Each point is reached from the start by the listed moves, each made once or not at all, plus a little noise. Say if it took an odd or an even number of moves. Then give how often each move was made.

Moves:
(1): [-7.9 11.7]
(2): [-21.4  -8.6]
Start: [-9.6 14.0]
Points:
[-42.4  18.2] => even (1, 1)
[-32.9   5.8] => odd (0, 1)

Moves:
(1): [ 22.3  -5.4   1.3 -13.8  -4.9   4.9   6.2   0.5  -4.4]
(2): [  8.3  -2.0  32.9  13.8   3.1  -7.7   0.3 -14.2   0.8]
(3): [ -4.0 -10.4 -23.5 -23.6 -12.2   1.5  13.9 -20.6 -12.5]
(4): [ 11.0  -9.0 -28.8  12.8  16.4  14.3  -5.1 -16.4  24.6]
(5): [ 12.1  -1.0 -11.0 -14.0  19.8   8.2  -8.7 -40.3  48.2]
(6): [ 0.7  7.7 -7.0  9.9 -9.9 20.3  2.6 -6.1  8.8]
(7): [ -0.6  16.9   9.5   4.7   3.7 -15.4   4.4  -0.1  -6.1]
(8): [  8.9   0.1  18.6   0.5  18.2  13.5  -5.3  10.8 -13.3]
(9): [ -3.8 -12.5 -11.0 -15.7   2.3   8.0  19.4   2.9   9.9]
Start: [  4.3  12.8   2.1   5.0  -0.9  -2.4 -11.4  -7.0   3.0]
Points:
[ 24.8   2.4 -13.8 -15.0 -13.1  30.5  14.8 -10.3  17.5] => odd (1, 0, 0, 0, 0, 1, 0, 0, 1)
[ 38.4  -8.1 -31.4 -31.4  22.7  23.9  22.6 -29.4   2.8] => even (1, 0, 1, 1, 0, 0, 1, 1, 1)
[ 12.5   2.2 -57.0   4.2  -7.0  33.1  -0.3 -50.2  23.9] => odd (0, 0, 1, 1, 0, 1, 0, 0, 0)
[ 19.6  16.0  10.2 -13.4  13.2 -16.1  -1.9 -81.7  33.5] => even (0, 1, 1, 0, 1, 0, 1, 0, 0)
[ 32.2  15.8 -27.6   3.3  49.8  46.1  -5.4 -56.8  75.1] => even (0, 0, 0, 1, 1, 1, 1, 1, 1)

Moves:
(1): [ -4.6  -6.7  11.2  14.6 -13.6  -1.1  -5.2   8.0  -0.2 -15.5  12.2  -6.2
   1.6  -3.8 -14.1  19.5   5.9  -2.1 -22.7 -25.0 -16.0]
(2): [ -6.7  18.9  -3.1  -2.0   4.6  -2.1  23.1 -14.0   5.3  13.8 -15.4   8.7
  -5.0  -1.3  -2.2  -4.3  -4.6  12.4   0.4  17.0   4.2]
(3): [  4.2 -14.8   0.9  12.6   0.3   8.3   8.7 -12.9 -28.3   4.9   4.8   8.3
  -3.6  -6.9   0.6  13.7  16.5  11.8  -1.8  -6.9  -7.2]
(4): [  1.9 -13.8  -0.4  -1.5  10.4   3.4  -3.8  -2.8 -15.6   2.8   3.3  -2.8
   7.6   1.5 -18.4  -1.2 -14.8  13.3 -14.4  -2.2   2.0]
(5): [ 17.1  28.0  -2.6  19.9  -5.7   9.1 -14.7   3.3   1.0   1.5   3.0  13.0
  -4.0  12.1   3.1  17.0  -5.4  17.9  -4.0  11.7   7.2]
(6): [ 0.3  2.7 10.9 -4.0  8.5 -5.3 -7.3 -8.1 10.1  3.1  6.0 -0.6  8.5 -2.7
 -1.1  2.6 -6.4 -3.6 -4.8  9.2 -9.9]
(7): [ -1.5   3.8  -8.5  -4.0   7.2  -6.4  -2.4  -1.7  -2.3  -7.0  -3.1   9.1
   7.6  -5.9  14.0 -10.8  -6.9 -11.9   2.1  -4.3   3.7]
(8): [  5.4  -9.4   0.5  -7.6   5.7  10.7   6.2  -0.6  -5.0   1.1   3.0  -2.4
   4.1  11.8   0.2  22.9 -12.8  -0.6  -4.2  -8.0   5.1]
(9): [-19.1  19.7  17.2 -17.3  -7.6 -11.4 -25.7  -1.8   7.0 -29.5  -3.3 -14.6
   4.1   2.3  13.3  -1.5  -7.6   3.2   0.4  -2.8   2.4]
(10): [ -9.7  -7.4 -15.4  -1.3  -2.6   2.9  -0.2   7.9   6.4  11.2   8.5  14.9
   4.9   4.2   1.1  -0.2  11.1 -11.2   5.1  -4.6   1.1]
(11): [ -5.2  18.2  21.8 -12.1  -0.8  -9.8 -21.4 -19.7  13.3  -0.5  -5.3  11.9
 -20.1   1.4  14.6 -15.1  -6.5   1.3  -4.7 -13.1   0.1]
(12): [ -2.6  12.0 -15.2   1.0 -16.9   1.3   4.0 -16.3   3.5   3.2   5.4  -3.6
  -3.7  -8.8   6.6 -10.4  -4.0  -8.4  -1.4   7.7   7.8]
(13): [ -1.7 -17.4  -6.4   3.8   1.7 -14.8  -1.5  -8.1  -1.9 -17.5   7.9  -9.4
   1.8  -5.3  -3.9  -6.2  10.7  -8.8  -0.8 -11.7   5.8]
(14): [ -5.3  20.1   5.2   0.7  14.0  -3.2   8.6  -5.5  -2.6  22.2  -5.9 -12.6
   2.1   1.3   6.7   0.5 -19.8  10.8  12.4  13.4  18.3]
(15): [  0.4   3.8  -2.9  -1.0   5.3   1.4  -0.4   2.2   2.6 -15.2   7.8   2.5
   0.7 -15.7  -3.0  -5.7   5.2 -16.4   5.5   0.6  12.8]
(16): [-16.7 -21.4  -4.7  -5.6  25.8  27.6 -11.0   3.2   3.4  11.0  -9.4 -17.3
   7.4 -19.0  -2.1  -1.9  -4.5  -4.8 -18.2   0.2  -7.2]
(17): [  2.9  -3.1   0.7  -4.7   3.6   2.9   0.5  -1.1  -1.9  -7.1   7.0  -9.5
   9.7  12.1  11.4 -14.5  20.6  -1.5  -5.6 -15.1   5.6]
(18): [ 14.5  -4.2  -5.1   2.8  -9.1  -6.1 -17.3  -1.7  -0.1  -3.6  -0.1   9.7
  14.6  -7.4 -21.7  23.0   3.1  -2.1   2.0 -29.1 -13.7]
Start: [ -0.3 -16.5   4.7  11.9 -23.1  -5.7 -13.9   0.9 -10.4  11.2  14.2   6.1
   0.9  -3.0   8.8 -12.7  -5.4  12.5   1.7 -11.0  -0.7]
Points:
[ 19.9  -1.8  31.1  -1.8  -3.0 -23.2 -94.9 -51.7 -31.2 -55.8  47.9  20.8
  33.3  -6.9  19.3   9.8  -8.2  15.6 -29.1 -81.1  12.3] => even (0, 0, 1, 1, 1, 1, 1, 1, 1, 0, 1, 0, 1, 0, 1, 0, 1, 1)
[ -5.8 -52.1  28.6  -6.3   0.0 -14.0 -36.3 -34.5 -46.4 -31.4  43.5 -24.5
  32.9   9.2  10.8   3.5   1.4  24.5 -30.0 -47.5   4.8] => odd (0, 0, 1, 1, 0, 1, 0, 1, 1, 0, 0, 0, 1, 0, 0, 0, 1, 0)
[-36.8  29.3  17.3 -32.1 -17.2 -14.4 -39.8 -52.0  17.0   1.0  25.7  20.7
   0.8  -9.6  19.4 -27.2 -43.6   5.1 -15.8  -6.1  25.6] => odd (0, 1, 0, 1, 0, 1, 0, 1, 1, 1, 1, 1, 0, 0, 1, 0, 0, 0)
[-27.3 -43.8   9.5   5.4   7.4 -10.7 -60.8 -34.4  12.3   0.6  29.6  17.2
  23.0 -50.4 -41.2  -0.2  -5.8 -10.2 -51.1 -67.5 -20.3] => even (1, 1, 0, 1, 0, 1, 0, 0, 0, 1, 1, 0, 1, 0, 1, 1, 0, 1)
[-34.9 -11.0   4.2  -8.6  22.1  -9.1 -42.3 -27.8 -13.0  -2.2  -2.6 -31.5
  33.4 -46.9 -21.7 -10.8 -38.7  19.6 -13.5 -24.9  24.3] => even (0, 1, 0, 1, 0, 0, 0, 0, 1, 0, 0, 0, 1, 1, 1, 1, 0, 1)
[-18.2 -88.6 -20.4  -4.4  22.9  28.5 -23.5  -1.3 -23.1  12.7  34.7 -22.4
  35.7   2.0  -1.3 -14.8   3.5  -1.8 -35.7 -51.1  11.1] => even (0, 0, 0, 1, 0, 0, 0, 1, 0, 1, 0, 0, 1, 0, 0, 1, 1, 0)

Moves:
(1): [ -6.8  -7.0   0.9   0.1 -10.9   1.5 -22.7  -1.3 -21.7   3.0 -19.5 -13.4
   4.1   6.1  -6.9  -1.6  11.8  36.5  11.5   1.0  -1.2   3.2   7.7 -13.5
  -4.7]
(2): [  0.1  -6.6 -13.7  13.0  13.7 -14.4  17.8  -3.0   6.0  34.7   9.3  22.9
   1.6 -16.4 -16.0   4.0  17.8 -16.9  -5.8   0.6   1.4 -15.3  -0.9  13.4
 -19.3]
(3): [ -9.1 -11.3  16.1  20.4   3.2  -1.9  -5.7  -6.8   5.1   4.2 -23.7  -9.6
   4.1  13.7  -0.3   4.3  -9.7   3.5  12.8   6.6 -15.8 -16.0 -13.2  -5.8
   2.4]
(4): [ -3.2   4.3 -19.6  -5.9   4.0  -3.3   5.7  29.6  -9.6  21.7   6.6  21.2
   0.5 -19.4   5.3  -6.9  15.0  -4.4  -2.3  -3.2   6.3  14.8 -13.3  20.8
  22.0]
(5): [  7.6   0.5  -7.2  10.4   4.6  14.9   7.6   1.9   4.6  -7.2  11.0  10.9
 -10.5   8.1   2.6  13.2  -1.8  33.7   7.7  -4.8  -3.9  20.8 -25.2   5.8
  -3.7]
(6): [-10.6 -18.8  -1.8  -1.8  -3.8   3.7  -6.9   8.0 -10.3  -0.6  -2.2  -2.6
  -2.1  -5.0  -2.7  -5.0  13.1 -31.9   7.9  -6.3   6.4  -6.8   4.8   5.6
  -8.4]
(7): [ -5.8   3.0  -3.2  23.3  -8.2   0.9  -5.1 -13.2 -13.7  -2.7   1.0 -14.2
  -0.1   6.8  13.0  -8.5  -7.0  -6.3  -8.4  -5.2  10.7 -14.4   3.0   1.7
   0.4]
(8): [-10.0  -2.6  11.4   6.4  -1.8  16.3   0.1  -5.3 -15.2  -1.2  -4.0  -7.2
   4.8   7.0 -10.9   5.0 -13.2 -20.1 -14.4   6.8   6.0  -4.4   9.5   1.6
   6.0]
(9): [ 24.6   7.2  -6.4  19.2  -6.0   5.6  -8.5  -1.9   6.1  -8.9  -5.0   3.0
  -3.6   0.8 -12.5   0.5 -15.1  -3.6  -3.8  15.9 -13.1   7.3  -8.3  12.5
   5.2]
(10): [  6.2  16.2  -7.4 -11.9  -3.8  12.1 -10.4   2.0  12.9  20.6   2.4 -12.7
 -11.3  11.8  -1.4   5.8  10.7  16.2  -6.7 -24.1 -12.0   2.9   9.4   0.6
  20.9]
(11): [-3.8  5.4 -1.9 -9.7  0.7  3.7  7.4 -8.3  7.2 -2.6 -1.6  5.8 27.4 -5.4
 -6.1  5.5 16.9  1.5  0.6 -6.8  1.8  2.1  3.8  9.7  5.9]
(12): [-14.5   0.9  14.5  10.2 -15.4  -6.6 -14.5   3.2  -9.4  -6.0  -0.7 -11.4
 -24.6   5.1 -19.4  -4.8   9.0   4.5  -2.8   1.5  19.8  11.1  -9.6  -1.8
   0.0]
(13): [ -2.0  -9.9  -2.6   2.0   5.7   0.2  -9.8  13.5  -2.7 -13.1  16.5   0.5
 -14.9   3.5 -13.4   0.3  27.1  30.8  -0.6   5.3  34.3  14.1 -11.4   6.0
  45.3]
(14): [ 17.6   3.1   9.8  12.1  10.5  -1.8  14.5  -3.6  -6.3  -6.9  -0.7   5.5
   2.1   8.0   2.4   8.5 -21.3  -9.7  17.3  -4.6  -8.1  -6.3  -5.3  -3.7
   3.2]
(15): [ 15.6   1.0   7.9 -40.0   6.7  14.5   1.5  -9.3  -0.5  -8.1 -11.1   6.0
   2.4  17.9   7.6   5.1  -8.4  13.0 -15.6 -19.8   3.1  -8.5  -5.4  -1.4
  12.8]
(16): [-12.3   7.1  -4.6  13.3   2.8  -2.0  -0.1  -1.8   4.8   7.1  -3.2  18.2
   8.6   4.8  -4.1  -2.8   5.4  -2.0   8.3   9.1 -22.7   6.7  -1.0  -9.0
 -11.8]
(17): [ -4.3  23.1 -15.6 -38.7   4.1  13.1   3.1   6.8  -8.1   5.8  -0.6  22.4
  -3.5  -0.7   8.1  -4.2  43.3   6.8   6.1 -17.7  -3.3 -41.0  34.0  26.3
 -10.9]
(18): [-11.2   7.9 -32.5   9.6  15.2  -7.5  -7.9  28.9   1.4 -10.3  -4.1 -21.7
  12.0  12.4 -16.7 -18.2   7.6   3.1  13.0  15.4   4.3   0.2 -18.2  -1.9
  -1.4]
(19): [ 13.4  -7.1   5.1 -25.7   6.9  -2.5  16.0  23.4   5.1  -5.7  18.9   9.6
   7.7  12.0   2.0  -1.7  -7.1   8.2  -9.2 -23.2  -3.8  -8.0   6.2  20.9
   9.1]
(20): [  2.5   2.3  18.3  -5.5   4.9   0.9  19.3   2.9 -10.2   6.3 -24.5 -21.3
  17.6   1.5  14.3 -15.8  22.4 -22.2  -3.8 -23.8 -11.4   2.1  28.6 -11.7
  -9.8]
(21): [ -3.8   0.3  13.6   5.2  -7.9  16.2 -15.2  -0.9  13.1  -9.0   6.8   5.9
   0.6 -11.1  -4.8 -11.1  -3.9  14.4 -11.5 -13.5  11.0  -8.1  -6.0   3.9
   6.3]
(22): [  1.0   5.1   6.2  -7.2  17.4   8.8 -12.6  -7.6   9.3  14.4  17.4   1.1
   8.5   6.1   5.5 -13.7  11.1  15.4  11.3  11.6  -1.6   4.6   3.5  10.7
  -9.1]
(23): [ -3.0   2.6 -17.0  -6.0  -0.7  19.8   0.9 -14.2  32.0  -5.3 -17.0  11.5
  -9.9   7.2   2.7  -3.0  -8.9  28.8  19.0 -16.2   7.0  22.8  17.4  19.3
  -5.9]
(24): [ 42.5  -0.7   8.8 -34.3  -4.6  12.4  -0.9   7.0  20.5   1.1   6.0  -7.2
  27.1  21.8  20.6  13.5   4.2   9.4  -6.5 -11.3  17.4  -5.0   8.7  -6.0
 -11.1]
Start: [ 10.8  18.8  -0.4  18.2   0.2   2.1 -29.3 -13.1 -34.7  13.2  -9.5   0.1
  -9.6 -14.0 -10.1  20.6  -4.9  -8.4  -2.3  10.5 -34.3 -13.4 -20.3  -1.4
  29.5]
Points:
[ 30.4  69.6 -54.4  -8.9  12.3  42.2   8.1  34.3  -1.1  76.6  -9.6  72.0
 -35.1   2.2 -31.0   3.9  83.2  40.1   5.7 -78.7 -69.5  10.0  17.2  94.9
  25.0] => odd (0, 1, 0, 1, 1, 0, 0, 0, 1, 1, 0, 1, 0, 0, 0, 1, 1, 0, 1, 1, 0, 0, 1, 0)
[ 59.9  -6.5  -2.3  16.8  21.3  38.1 -42.1  78.9 -41.2  45.0 -29.6 -25.5
  36.8  35.9 -49.1   1.1  52.7   2.5  -0.8 -45.7 -13.4 -41.0 -22.7  44.2
  92.9] => odd (1, 1, 1, 1, 0, 1, 0, 1, 1, 1, 0, 0, 1, 1, 0, 0, 0, 1, 1, 1, 1, 0, 0, 1)
[ 84.6  59.6  -3.7  10.4  48.2  56.7 -19.0  51.0  31.0  39.5  -5.2   8.4
  84.1  50.7  -1.9   0.8  25.8  56.1  23.2 -44.1 -89.8   8.5 -53.3  46.3
  58.3] => even (0, 0, 1, 1, 1, 0, 0, 0, 1, 1, 1, 0, 0, 1, 0, 1, 0, 1, 1, 1, 1, 1, 0, 1)
[-21.4   8.1 -22.4  -1.3  22.9  32.3 -11.4  17.3 -65.9  62.7 -48.2  21.6
   2.5   7.2  -7.5  -7.1  83.5  37.3   5.7 -61.4  -3.3 -57.2  43.7  83.4
  59.1] => odd (1, 1, 1, 1, 0, 0, 1, 1, 0, 0, 0, 0, 1, 0, 0, 0, 1, 0, 1, 1, 0, 0, 1, 0)
